Every row gives one point. To make a cloud, some directions were put in groups of two or more. Within a group, all points are equally far from the middle, so they leave a hole (a ring in 2 directions, a hollow ball in 3). The other directions are filled evenly. Then the cloud was stretched, turned, moved and blurred a little. How many holes are there, and how many directions does each take, smallest first?
In the rows, 128 means zero.

Cloud (13 x 2):
[[ 47 120]
 [ 82  89]
 [168  85]
 [125  71]
 [ 41 123]
 [ 89  93]
 [127  58]
 [128 168]
 [126 115]
 [130 135]
 [ 62 146]
 [ 89  60]
 [129  78]]
Holes: 0

Cloud (15 x 2):
[[112  82]
 [ 94 183]
 [ 69 155]
 [ 82  64]
 [ 94 211]
 [ 91  75]
 [126 154]
 [205 146]
 [153 144]
 [138 178]
 [200 123]
 [186  93]
 [160 153]
 [115 158]
 [150 179]]
Holes: 0

Cloud:
[[ 95  99 181]
 [127 176 168]
 [172 148 106]
 [ 90 150  62]
 [157 115  74]
 [169 148 207]
 [132 135  63]
 [167 195  78]
 [ 84 152  65]
 [159 133  57]
 [118 200 169]
 [148 109  88]
 [138 161  21]
 [ 94 151  70]
 [ 99 159 139]
 [159 160  78]
 [119 124 158]
 [229 120 108]
 [102 153 182]]
Holes: 0

Cloud:
[[ 62 199  77]
 [152  89 122]
 [177 122  89]
 [135  92 118]
 [158 163  92]
 [ 99 173  66]
 [184 130  92]
 [ 72 199 116]
 [172  90 154]
 [152  91 114]
 [ 82 171  55]
 [106 119  64]
 [ 71 152  42]
 [131 165  79]
 [132  96 131]
 [ 54 138 133]
 [ 55 203 101]
 [127  99 137]
 [196 111 194]
 [154 180 111]]
Holes: 1 (2)

Cloud, 27 rows:
[[ 18 139 116 138]
 [ 98 139 191 129]
 [122 128 128 224]
 [122  75 196 112]
 [ 69 109 127 174]
 [ 68 160 123 200]
 [160  94 137  87]
 [ 97 105 132 108]
 [116 147 203  97]
 [225 121 145 173]
 [ 44 130 137 121]
 [118  70 121 127]
 [ 79 201  92 130]
 [156 187  89  81]
 [126 170 162 208]
 [176 115 117 128]
 [132  85  61 143]
 [104 128  48 117]
 [ 41 118 116 146]
 [ 79 119 130 175]
 [ 76 106 106  93]
 [153  86 174 160]
 [ 80  83  82  23]
 [141 114 172 223]
 [113  77  65  92]
 [ 98 148 126 174]
 [104  87  69 107]]
Holes: 0

Cloud:
[[123  42 161 182]
 [ 76 153 123  94]
 [119  30 151 156]
 [167  60 110 160]
 [ 78 129 196 110]
 [178  74 133 101]
 [162  91  87 131]
 [113 141  69 180]
 [168  63 106 153]
 [ 71 146 128  93]
 [ 95 189 139 116]
 [150 118  86 189]
 [ 89 158  83 194]
 [ 84 187 122 196]
 [150  88 210 181]
 [171  95 108 105]
 [118  65 195  90]
 [ 81 133 206 131]
 [172 101 140 202]
 [131  70 206  96]
 [159 179 145 147]
 [173  98 159 200]
 [110 180 123 103]
 [167 156 142 191]
 [113 201 140 147]
 [161  55 179  93]
 [123 128  67 130]
 [ 62 143  92 184]]
Holes: 2 (2, 2)

Cloud (32 x 4):
[[164 202 110  79]
 [190 112 141 128]
 [ 67 199 113 164]
 [110 155  34  88]
 [ 46 138 102 166]
 [117 200 164 161]
 [167 111 122  65]
 [ 87 120 161  93]
 [ 82  83 129 157]
 [132  89 167 156]
 [115 160 188 122]
 [189 178 112  82]
 [121  88  65  83]
 [ 30 144 104 127]
 [ 63 163  97 176]
 [ 82 141  81 173]
 [ 97 105  95  61]
 [106 109  57 139]
 [ 84 139  80 171]
 [141 170  67 152]
 [111 177  98 181]
 [ 75 188  60  87]
 [ 38 177  92 126]
 [199 122 129 103]
 [117 218  92  91]
 [ 51 110 143 120]
 [160  91 109  71]
 [ 84 124  58  67]
 [137  69 112 127]
 [ 78 115 141  83]
 [ 88  80 126 157]
 [187 180  88 123]]
Holes: 2 (2, 2)

Cloud (54 x 6):
[[127  80 201  93  71 140]
 [123  84 223  90  98 148]
 [116 116  82 108 141 147]
 [170  93 166 161 178 118]
 [176 141  98 150 190 127]
 [164 153 144 159 225 164]
 [ 78 139  64 104 119 104]
 [179 202 127 154 103  72]
 [128 163 123  61  89 102]
 [187  96 165 102 147  54]
 [188 100  99 123 152 122]
 [105  99  86  92 130 130]
 [ 74 142  65 110  94 102]
 [102 134 215  94 103 107]
 [113 175 199 134 143  81]
 [ 56 167 160 140 114 129]
 [172 103 126 161  68  70]
 [107 139 216  87 157 120]
 [197  92 194 138  83  81]
 [104 159  54 138  78  29]
 [ 75 163 118 119 187 105]
 [150 105  88 112 127  34]
 [130 167 164 190 150  90]
 [ 75 143 166 131 205 181]
 [171  84 116  72 111 132]
 [165 123 240 112 138 177]
 [203 138 140  70 128 140]
 [214 121 220 120 170 109]
 [139 150 169  65 181 158]
 [106 154 212 103 151 100]
 [137 117 101 157  55  31]
 [134  80 107  75 124 132]
 [ 81 156 160 166 157  83]
 [135 103 175 108  47  33]
 [147 152 139  68  85 128]
 [ 77 155  88 106 166 123]
 [124 175 112  63 111  80]
 [131 202  75 121 142  48]
 [ 78 167  82 104 158 110]
 [209  91 212 100 178 156]
 [210  87 132 111 157 109]
 [178 129  81 144 158  78]
 [142 111 188 109  60  39]
 [118 166  60 131 141  45]
 [180 105 147  87 137  42]
 [173 182 181 159 214 118]
 [ 89 131 126 147  97 154]
 [138 165 160 193 143  96]
 [140 117 103  56  59  32]
 [167  77 229 112 119 164]
 [182  82 196 136 135  76]
 [207  95  99 109 121 100]
 [132 175 143  81 166  74]
 [114 173 104 105 179 163]]
Holes: 3 (2, 2, 2)
